Every row gives one point. Before rounding, the points of a table are all equally far from one centre. They may lie mostly on one side of it. Where is the centre, to within rounding?

Points, 6 rows:
[[ -4  52  -9]
 [ 24  50  60]
 [ 50 -13  44]
 [-32 -15  15]
 [ -2  49 -13]
 [ 15  56  55]]
Centre: [10 14 24]

Points:
[[  7  28 -35  -9  26  -1]
 [ 13  29  -2 -36  17  -2]
 [ -6  -7  -4 -55  -2  16]
 [ 28 -49 -26  -4  -8   8]
 [ -9 -27  13  21   8  24]
 [-36  20 -16 -18 -19   1]
 [ 28  -4 -60   3 -17   6]
 [-25 -18 -15 -12  26   9]
 [-20   3 -43  -2 -27  33]
 [ -3   3 -22  38 -11  32]
 [ 55 -10 -32 -10 -28   9]
 [ 38  10 -37   5 -42  21]
 [-15   7   8 -16   5 -30]]
Centre: [ 10  -2 -11  -6 -11   9]

Points (13 x 9):
[[  5 -34  20  36  15  16  20   4   6]
 [ 39  31  -5  37  -6   1  -1 -19  -5]
 [ 28  28  33  37 -13  -9  -5  51 -13]
 [-17  17  38  52 -22  22   7  27 -37]
 [ -7 -19  43  35   5  48  -5   9   5]
 [ 15   5  29  55 -37  50 -12  14  -6]
 [ 13 -14  48  46 -17   3  -2  -6  -8]
 [  4  14  -3  60 -15  39   5 -23 -23]
 [  5 -20  26  19  -8  43 -42  20  -2]
 [ -5 -21   3  54  -7  19  21 -16 -15]
 [ 11  15  -4  41  45  26 -38   7 -30]
 [ -9 -23  30  59  -8  37   2  39 -24]
 [ 47 -20  13  14   1  24   4  24 -14]]
Centre: [  6   9   8  39   3  17 -10  18  -9]

Points (19 x 14):
[[  1  18  45 -30   3   4  39 -25 -21  -2   2   2 -34   3]
 [ 27   1  31 -37  -9 -25  29  -7  -5 -32 -22  12 -20   6]
 [ -7  27  18 -38  21  -5  38 -13  11 -25 -27   7 -48 -13]
 [-13   3  10  19   8  -6  17 -19  23 -40  -4  -7 -24  -3]
 [  3  31 -21 -36  11 -14  35 -32  13 -12 -42  18   6 -22]
 [-31  17  26 -16  -3   1  54  -9   7 -12 -29  -7 -12   6]
 [  0  46  15 -25  -9 -22  -3 -15  19  -7   1  22   4 -25]
 [-20  15  23 -28   1  -4  38 -47  19   3  -6  11   1 -20]
 [  4  23 -22 -20 -17  -7  13 -28  13 -46  -4  20 -37   9]
 [-15  13  14 -44   6  11  21  -3  -1  -4 -52  23 -16 -10]
 [ -9   3  -4 -28   9 -21  31 -20  17 -28 -23  32  -2 -28]
 [-25  20  23  -5  21 -28  13 -20   4 -35 -40  -3 -30   3]
 [-32  20  -3 -17  19  -9  30 -31 -12   9  15  10  -6 -13]
 [ -1  19  -6 -18   3 -37  37 -26  -9 -31  -8 -17 -17 -28]
 [-16  60  28   0  -8  -4  31 -24   2  -7 -29  11   1 -17]
 [-11   2   9 -21 -11 -16  17 -48  15 -15 -11  16 -37 -24]
 [ -2   0   3 -27  -9   5  45 -38  17 -28 -22  28 -20 -19]
 [-15  20 -17 -25  20 -14  41 -38   5 -17  -3  25 -15 -28]
 [-32  48  11   4  19 -25  17 -17   6 -14 -11  -6  -9 -16]]
Centre: [  5  22   5 -14   6  -2  17 -21  -1 -12 -16   6 -10   4]

Points, 27 rows:
[[-14  35   4 -20 -10  22 -33 -24 -17  -4  37 -16  25   6  -3  12 -44  24
  -11 -34]
 [ -5  30   5 -12  23 -16 -27 -28   1  -8  -5  -9   9  35  -8   0 -22   1
    6 -17]
 [ -5  20  -8   3   2  17 -30 -18   4 -28   5 -53  19  15 -25  -5 -36  31
  -11 -15]
 [ 13  45 -26  18  -7  13 -33  -2 -13 -18  23 -19  10  14 -13  13 -23  26
   24 -19]
 [  7  48  -9  -4  -8   1 -14  -8 -17   7  28 -35  12  19 -32  25 -14  14
   10 -12]
 [  6  36   5 -18  18  13 -25 -32   0  17  22   3   6   4 -34  19 -12  12
  -20 -24]
 [ 21  43  -7   7   6  -9 -24 -42  -1 -22  -5 -10   3   7  -7 -12 -27  17
  -23 -19]
 [ -5  13  -7  -5  28  -5   1 -37 -29  11  31 -19  14  13 -10 -20   2  25
   -8  -2]
 [  6  24 -10 -26 -19  -9  -5   3  13  12   6 -31  -8  27  14   8 -23  22
    7 -12]
 [-19  49 -30 -48  41   4  27  -8  -1   0   7 -16  11   5 -14 -10 -26   6
   -2  -5]
 [ -7  40  15   9  -9  -4 -15 -16 -13  -9  34 -20   3  26   0 -11 -10   4
   13 -52]
 [-11  60 -16 -10  20   8  -6 -48 -14 -15  16 -15  37  28 -13   1 -33  17
  -11 -27]
 [  3  24  -8 -29 -11   0  -5  -4  -9  -6  26   5 -28  24 -11 -10 -12  38
    5 -41]
 [-16  28   6  13  -2  15 -30 -22  -5   9   9   3   9 -13 -26  14  -3   8
  -23   3]
 [ 11  35  -7  -8  -1   9 -30   7 -11  16  -1 -15  39   1 -15   7 -29   9
    4 -44]
 [ -6  14   8  -1  18   1 -19 -19 -44 -14  17 -12   8  -1 -21  -8 -24  24
  -14 -10]
 [ 25  21 -13  16  -1  -7 -16  -5 -14   0   3 -26  19   7  -6  17 -20  25
   12 -28]
 [  6  54  -6 -20   1  14 -18  -7 -41 -10 -11 -28  11  17   0  15 -23  26
   -5 -23]
 [ 12  22 -16  10   6   9  13 -12 -19 -17 -11 -47  13  25   8   4  -2   7
   -1 -42]
 [  8  33 -33 -10  23  -3 -18  -5 -30 -17  31  -9  14  11  -8  -8 -40  13
   18 -40]
 [-15  20  -4  -2 -13 -11  -5 -12  -8  -8   0 -17  31  29   3  21 -20   0
  -16 -42]
 [ 19  39 -32   4 -29 -19   3 -23   9   1  -6   7  18   3 -15  -8 -15  16
   -3 -16]
 [ 24  34 -39 -16  -8  31 -10 -14  14  17  26 -29  -2   2  -9  21 -35  15
   -3 -32]
 [ -4  50  18  -5  26  10 -14 -22   8 -20  23 -36  18   5  15 -17 -25  30
   -2   8]
 [  5  54  -7  22  15  -9  -3 -16 -19   7  23 -19  15   6  -8  18 -26   0
    1 -16]
 [  8  33 -10 -19 -21  -1 -28   1 -20  10  12  -3 -15  10 -28  -1  -1   9
   17 -31]
 [  4  31 -13 -23  29 -20 -16 -33   6   9  27 -25 -12  -1  11   5 -27  25
   -2 -26]]
Centre: [-12  33 -18 -13   3  17  -3 -14   2 -10  13 -15  10  -1  -5  -9  -8  14
  -2 -22]

Points, 30 rows:
[[-12  29  -3  23 -12  -7  -2   6  17  -6  15  48   9   3 -14  53   5   3
   10  -9   2   4  22 -16]
 [ 15  41  20  32  20  -7  27 -19  33  -5  16   7   0  16 -25  24  32 -15
   -7   3  19   4  16  13]
 [ 17   9  17  16 -16 -11  16   9  38  23   3  49  -6   1  -5  41  25  12
   14  13  21  -5  15   9]
 [ 31  23  26   4  -3  24 -18  25  30  -4  13  34 -11   0 -17  50   8  11
   16 -10   8  22  12  36]
 [ -2  28   1   5 -15  -8 -21 -18  14  14   5  45  -7 -22 -31  54  32  19
  -16   2  18  26 -19   8]
 [ -2  23  44   1 -27  -9 -13   5  31   2   7  16  13 -24 -10  33   8  17
   28  25  33   7   7  10]
 [-11   8   5  -6 -38  28 -22  11  -1  14  25  41   7 -27 -15  40  19  19
    3  13   8  12  21  22]
 [ 28  43  23  -8 -23   5   8  -3   5  37  -8  47  -6 -13 -28  44   7  -8
    8  -7  29 -11 -12   5]
 [ 25  18  22 -11 -14 -19 -21  24  30  18  12  17  -1  -6 -16  46  21  -8
   -8   4  16  -9  -1  27]
 [-22  25  30  17 -21  17 -22  -9  28  15  31  10 -11 -11 -30  48  17 -11
   -3   9  18  -9  13  27]
 [ -7  15  27   8 -27  -9  -8   3  37  26  10  22   5 -11  -6  60  11  12
   12   6   6   8   9   4]
 [ 13  34  13   8 -34  -6 -14  13  25  13   5  37   0 -20 -41  22  25  21
    7  25  16 -15  25  19]
 [ -3  27  35  -7 -19   5  13  16  18  20  32  25 -21   7 -23  36  38  27
   -1  30  13  10  17  13]
 [ -1  24  27  19  -3  25  -3   7  16  35   4  38   0  -2 -23  57  19  -4
   21  22   3   9  12  -1]
 [ 16  14   6 -36 -26 -16 -32  -8  35  13  -3  32 -21   2 -31  36  11 -17
   -5   8   7   2  21 -29]
 [ 11  27  33 -23 -13 -32  -7   6  15   5  21  59  -4 -15 -37  29  12   0
  -18  -5  -2 -14  21   6]
 [ 16  19  21  26 -24  -8 -13   3  39   1  48  37   0  10 -12  13  17  10
   -5  22  17   6  34  17]
 [ -8  34  33 -13  -5 -10 -41  -4  20   3  11  42   8 -16 -50  45  -7  -5
  -20  -6  18   8  13  -4]
 [  7  12  17  10 -17  -7 -19   9   8  32  36  52  -1 -42 -12  32  17  15
   11   0  10 -13  18  11]
 [ -3  -3  10 -15 -35 -20 -25   3   7  29   7  40  -1 -21 -16  21  10   8
    0  16  32  13  27  18]
 [-24  11   6  14  -1 -11 -14   8   8   1  31  40   0   1 -33  44  17  -1
   32  13  27   4  15   1]
 [  3  39  24   6 -23  20 -13  20  24  -4  18  26 -14  -9 -25  49  25  18
   14 -19  20  -3  16  24]
 [-24  23  -4 -24 -30  -3   0  17  42  22  11  18 -19 -23 -25  36  32  20
   -2  30   8  16   9   6]
 [ 20 -10  29  21 -12  20  21  25   7  19   8  45 -11 -27 -21  26  23   4
  -17  16 -10   0   9  23]
 [ 20   6  28   9 -27   5  -5   7  35 -12  12  22  -4 -14 -21  16  27  25
  -29   3  17  -4  -5  50]
 [-19  37  42   7 -17   3   2   5  16  21  32  13 -32 -17 -22  27  43   7
   -5   9  19   5  22  11]
 [-12   1  -5  13  -7  -9  -6  32  17   5  17  36 -22  12 -14  24  14  23
   20  27  13  -2   3  18]
 [ -3  10  16 -30 -25  11 -19 -22   5  42   9  24   3 -14 -11  39  27  -6
   -2   5  -7 -20  18  19]
 [ -3  12  13   0 -18  13  -3 -29  33  21  33  21  -3  -7  -7  38   5  27
   -1  -1 -19  -2  43  33]
 [  5  10  37   7   1   6 -18  -1  30 -13   0  41 -15  17  -6  30  28  25
   29   5  16   7  16  17]]
Centre: [  9  16   7 -12   1  19   3 -10  22   4  19  21  -6 -14 -24   1   2   0
  -2   2   9  10   0  -3]

Points, 31 rows:
[[ -4  10  -3   1  -9  -6  23 -11   7   0  25  19   3  -3  15  12  -2 -22
   17   6  53   7 -32   4]
 [  1   0 -11 -17 -19  -6  36  -7 -32  25  19  37   9   3  10   8  11 -14
   24  23  38  -1  -6  -3]
 [ -3  -3 -13   6  -7 -14  11 -16 -12  -1  22  23   1 -10  19  19  -1 -20
   17  17  47   5 -21   2]
 [  7  -5 -14 -19  -3 -23  30  -8 -20   1  12   9  -3 -17   9  29 -19 -10
   28  20  39  -6  -8  -2]
 [-11   3 -22 -10  -8 -29  15 -21 -11  26  10  31  17  -5   5  15   8  31
    1  18  30   3 -24   1]
 [  8  -9 -31  -3 -27  -8  28 -28   6 -22  13  21   1 -13  19  23 -32  -2
   11   7  21  19 -14   9]
 [-30  11  -1 -10 -16  -8  24  -7 -19  31  27  24   6 -34  12  17   9  -6
   13  -4  37 -12   5   3]
 [-11   7 -18 -17 -29   6  17  -6 -34   0  34  31  21 -16   1  16 -15   1
   13  11  46  -2  18  -6]
 [  0 -21 -18   1  -2   2  21 -35  -8  17  29  13  14 -16   4  27   1  -5
   18   8  41   7 -19  -9]
 [  8  15 -28  -7   6  -5  23 -26  -4 -18  22  11  -3  -6  29  23  -2 -11
   19   8  46 -13  -6 -12]
 [ 19 -12 -13 -16  -6  -8  -1   6 -19  28  25  11   9   4   1  19  11  -9
   -2   5  33  -9 -17  13]
 [  3 -16 -20   0 -27   3  26 -17 -10  18  30  27  12  12   7  21  -8 -23
   -1  18  41   3 -15 -18]
 [ -2  -5  17  -7  -8 -29  40  -9  -3   2  36  17  11  -3   0  18   2  -5
   23  18  42   3   4 -13]
 [  1  -1 -10 -20  -2  -3  26 -29   3   2  29  15  29 -11 -13  33 -24  -3
    8  15  43  -6 -15 -19]
 [ -3  21 -18   4 -11  -8  32 -36  -5   7  32   2   1 -18   9  22  -7 -10
   28  15  28  -3   8  -6]
 [-14  22 -30  -4  -5 -21  26  -8  -6  10  20  23   5  18  12  26 -10   0
    8  22  48 -23  -1  -3]
 [ 11  -5 -10 -23   6 -32  11 -13   2   5  20  14  23  -4 -20  16 -16   1
   10  22  28   7  -4  -2]
 [ -5 -15 -24  -6  -4 -15  15 -34  -3  17  19  27  -8 -13   4  26   5   8
   14  22  47 -24  -3 -11]
 [  1 -11 -16  -8 -12  -8  35 -30   1  19  35  -1  11  -3  -1  19   0  -2
   18  15  45 -16  -3 -24]
 [  0   5 -26  -7   3  -6   0 -12 -12  30  13  12   9   4  19  37 -11 -10
   18  11  34 -10  15 -16]
 [ -9   3  15  15   4   5  26 -20 -20   7  32  41   8  10  29  45   1  -1
   14 -11  33 -19 -11   5]
 [  1  -1  -3 -14 -22 -10  30 -15 -10   4  47  16  12  -6   0  34   1  -3
   18   8  49 -25 -17 -20]
 [ -6 -19  -5  -9   2   9  17 -16  -8  -1  29  13  14 -24  -3  38 -10  -6
   17   7  51  -2 -18  -7]
 [ 19 -20 -31  -6 -14  -3  41   4 -22   3  32  26   4 -13  -3  44 -21  -6
    1 -10  30   0  15  10]
 [  8 -11  -8   0 -33  15  45   4 -23 -14  15   5  -2 -10  -4  15  -6   4
    3  -3  60  -8 -12   5]
 [ -4 -17 -11 -14 -18  13  20 -10 -11 -15  37  36  13  -3  -8  16 -36   0
   14  18  27   1 -24   0]
 [-13  -2 -11 -28   7 -26  19 -22 -10   0  39  13  -2  -2  -9  14   3   2
   14   5  42  15  -2   1]
 [-15 -10 -20 -18  -8 -13  28  19  -5  29  30  24  10  -6  -3  38 -21   1
   20  19  13 -11   0 -12]
 [  7 -13 -14 -14  -7  -2  18 -41   4   7  26  25 -14 -24  -1  32   5   4
  -21   0  49  -3  -1  -3]
 [-11  -2 -19  -2  -4 -17  35 -21 -27   8  48  24   4  -2  -6  28  11  -9
   -2  11  23 -11  12 -21]
 [  2  -5 -17 -31 -17 -11  38  -5 -19  31  32  27  18 -15   2  13  -6  -8
   23  14  34  -8   8  -3]]
Centre: [ -1   1  -6  -9 -15   3  25  -9   1  -1   6  27   5   2   0  18   0   7
   6 -12  14  -9   2  -4]

Points, 31 rows:
[[-23 -15  16  -3  50 -13  10  19 -13   1  22  12  -9 -32  16  -7  30  12
  -17  17 -13   6  33  36]
 [-47 -18  21   0  44  13  -8  -6  -9 -16  12  19  12 -17  -2 -13  32  32
  -37  26  22  -6  46  12]
 [-40 -21   2 -12  39  15  10   6 -38 -11  -9   9  19 -32   5 -19  15  12
  -15  20  26  18  51  31]
 [-38 -25  40  13  44   6 -13  24  -1 -11  26  12  10 -17  -7  10  37  14
  -26  14  17  -6  36  27]
 [-56 -24  -6 -19  28 -13  15  -9 -16 -14   8   5  10 -14  21   7  48  16
  -26   8  12 -18  28  25]
 [-41 -21  45  16  43   7  21  11 -23   7  12   9   7 -12  23  10  11   4
  -27  38  13  -8  31  23]
 [-23 -13  16  -5  45  32   3  16 -27 -26  18   5   3 -16   4   3  45   1
  -19  39   1 -13  18  28]
 [-32 -19  -2 -18  42  20  14  14 -19   7  20  15  24 -25  19  -4  30  19
  -17  32  14  16  37  51]
 [ -8 -25  -4   6  31  14  10  26 -29 -24  -2   9  12 -40  -8  10  18  33
  -23  18  20   1  42  14]
 [-27 -14  25 -17  35  16   7   0 -17  12  28  37   7 -37  16  -7  27   6
  -25  16   2  12  34  -2]
 [ -6 -28  18   9  28  -3  -8  22 -16   6  18   3  19 -28  -6  16  47   4
  -24  21  42 -27  37  28]
 [-49 -29   8 -10  36  17   7   4 -17 -14  28  -1  13 -22   9   0  32  19
  -37  15  14  10  51  31]
 [-42 -21  18 -11  32  19  -6  17 -43  -7  16  -3  -7 -19  27   4  21  25
  -12  36 -12   1  41  37]
 [-38 -10   6 -13  45  16  18 -14 -14   2   7  19  23 -11  21   0  33  33
  -46  24  31  -9  30  10]
 [-52   7  20  -4  15   8  -6   3 -27   2   5  10   7 -29  13 -10  24  30
  -34  37  -1 -26  46  27]
 [-47 -22   8   6  22  16  -2  26 -27 -22  11 -15  -1 -15  24 -23  38  19
  -33  24  40  -6  44  22]
 [-44 -25  27   0  41   4  16  10  -4   8  21  -4   0 -35  30 -12  16  22
   -7   7  38   3  41  37]
 [-38 -42  12  -8  36  13  19   5 -17 -23  21   4   9  -3  11   1  33   0
  -31  23   6 -18  28  36]
 [-41 -19  15 -16  36  12 -19   5 -43   4  36  -4  33 -17   8 -14  30  20
   -8  19   4  -6  37  22]
 [-10 -34  13   1  38  -5 -12  21 -18  -7  36   6  11 -34  -6   3  37  15
  -15   5  10   6  35  38]
 [-38 -10   4  -1  58  -8 -14  12 -11   1   7  11  17 -23   4 -18  15  34
  -34  21  14 -10  31  45]
 [-33 -27  17 -10  35  26  10  22 -16 -18  16   7 -14 -25   9  -2  38  13
  -26   4  -2 -19  46  21]
 [-27 -31  10  -8  35  15  26   2 -25 -10  16  21  12 -37  14   0  36  14
  -29  16   6   0  40  26]
 [-24 -17  20  21  34  -3 -13 -11 -25  -4  32  20   2 -22   3  -3  42  18
  -23  19  24 -34  34  30]
 [-22 -18  35  29  59  11 -30   2 -34 -25  16  -5  10 -21  19   7  26  13
  -14  19   8   5  22  35]
 [-39 -19  16 -15  60   4  -9   1 -19  -2  23  -9   0 -29   8   2  40  22
  -26  14  16   3  40  20]
 [-59  -6  10 -19  46  13   5  -7 -25   4  12  -4  12 -37  29   5  23  18
  -22   9  14  16  47   9]
 [-47 -22  14   8  39  -5   7 -13 -24   2  20  14  22 -19   6   6  40  11
  -36  29   4   7  40  26]
 [-25 -30  17  16  19  26   6   3 -44  11  15  -2   1 -25  -1 -12  25  25
  -20  17  35  -5  24  37]
 [-44 -23  13 -26  38 -10 -14   1 -18 -10  17  14  -7 -20  28  12  33   8
  -24  31  34   0  15  44]
 [-36 -37  28  -4  24  -5   4  15 -30  11   6   3   4   2  10  -3  40  42
  -20  11  22  -4  45   9]]
Centre: [-15  -5   2   5  15  12 -16   4  -3  -1  -1   3  12  -4  27   4  15   4
  -8  10  16  -2  29  16]
